Every row gives one point. Before rounding, the points of a table are all equally far from one centre. They may lie mostly on one side of it. Write the centre, to within rounding.
In the rows, zero is written as 128.

Points:
[[152 174 140]
 [ 96 208 160]
 [129 149 187]
 [135 104 145]
 [ 69 192  95]
 [ 63 108 169]
 [105 105 176]
 [133 147  86]
 [151 157 160]]
Centre: [ 94 151 135]

Points, 8 rows:
[[194  77 149  64]
 [165 111 183 180]
 [183 135 142 168]
 [153 160 145 167]
 [101 151 118  71]
 [ 84 162 137 114]
 [132 121 147 187]
 [149  57 102  87]]
Centre: [138 108 157 110]

Points (13 x 8):
[[ 86  39 118 117 112 120 153 116]
 [152  45 126 144 116 119 196 201]
 [ 98  81 108 100  68  97 157 169]
 [ 93 155 189 129 150 164 120 142]
 [180 152 182 156 165 111 193 151]
 [131 112 112 194 129 159 139 165]
 [135  96 199 102 109 173  88 171]
 [180  70 134  51  92 128 123 164]
 [128 130 135 152 147 134 213  94]
 [ 98  96 196 120 101 143 200  96]
 [ 88  55 139 145 181 110 156 170]
 [147  95  68 106 152 116 161 112]
 [180  85 121 120 159 103  83 154]]
Centre: [141 102 154 115 128 128 154 149]

Points, 17 rows:
[[122 117 144 150  96 158 188  88  96 100 134]
 [131 104 163 140 135  97 178 126  64 125 192]
 [164 163 149  94  95  84 177 154  52 161 136]
 [162 132 193 120 108 120 178 148  39 111 211]
 [178  98 133 134  97 111 142 187  39 138 142]
 [108 167 130 118 136 107 176 158  28 137 141]
 [185 112 163 108 129  94 191 149  73 102 140]
 [130 149 134 168 104 130 120 142  97 169 170]
 [163 118 185 125  97 110 147 101  82 159 196]
 [140 161 180 124 169 111 182 136  43 120 153]
 [197 182 156 118 148 139 173 144  42 128 116]
 [186 119 178 107 126 161 170 147  74 147 167]
 [146 120 136 120 101 103 181 143  68 159 197]
 [141 128 153 118 129 112 217 115  32 110 126]
 [150  79 151 123 126 153 159 108  57 136 180]
 [110 107 160 141 123  81 176 127  49 140 147]
 [134  95 178 149 103 104 174 162  48 142 133]]
Centre: [154 149 150 133  98 128 142 124  54 111 147]

Points:
[[138  89 127 166  92 154 171 158  95  38 124 103]
 [157 163  96 173 174 127 197 146 142 138  73 114]
 [122  95 108 175 168 107 138 124  73 159 119  60]
 [134  87  74 149 192 131 155 154  84 105 128 163]
 [132 129  74 228 152 139 183 102 100  73 128 166]
 [174 142 112 206 176 168 112  72 122  84 121 104]
 [ 74 116  67 204 152 121 182  92 122  88 132 100]
 [ 70  73  83 181 149 149 169 118  92  63 115  88]
 [129  81  78 201 177 158 167 150 134  72 142 133]
 [145  84  74 170 151 138 107  99 144  90 124 147]
 [ 74  87 126 139 132 117 203 129  56  93  79  97]
 [ 88 115  83 210 174 138 184 167 161 121 117 149]
 [115  91  79 230 116 154 158 127 123  93 116  84]
 [107  56 125 217 141 110 176 101 150 117 136 121]
 [161  72  92 147 143 122 178 128  99  82 115  92]
 [ 68  69  97 191 175 102 148  91 149 102 119 138]
 [117 103  96 160 157 183 109  58 115 118 112 149]
 [148 108  77 127 166 131 147 130 111 153  78 122]]
Centre: [108 134 149 176 151 133 143 130 107  99 107 127]
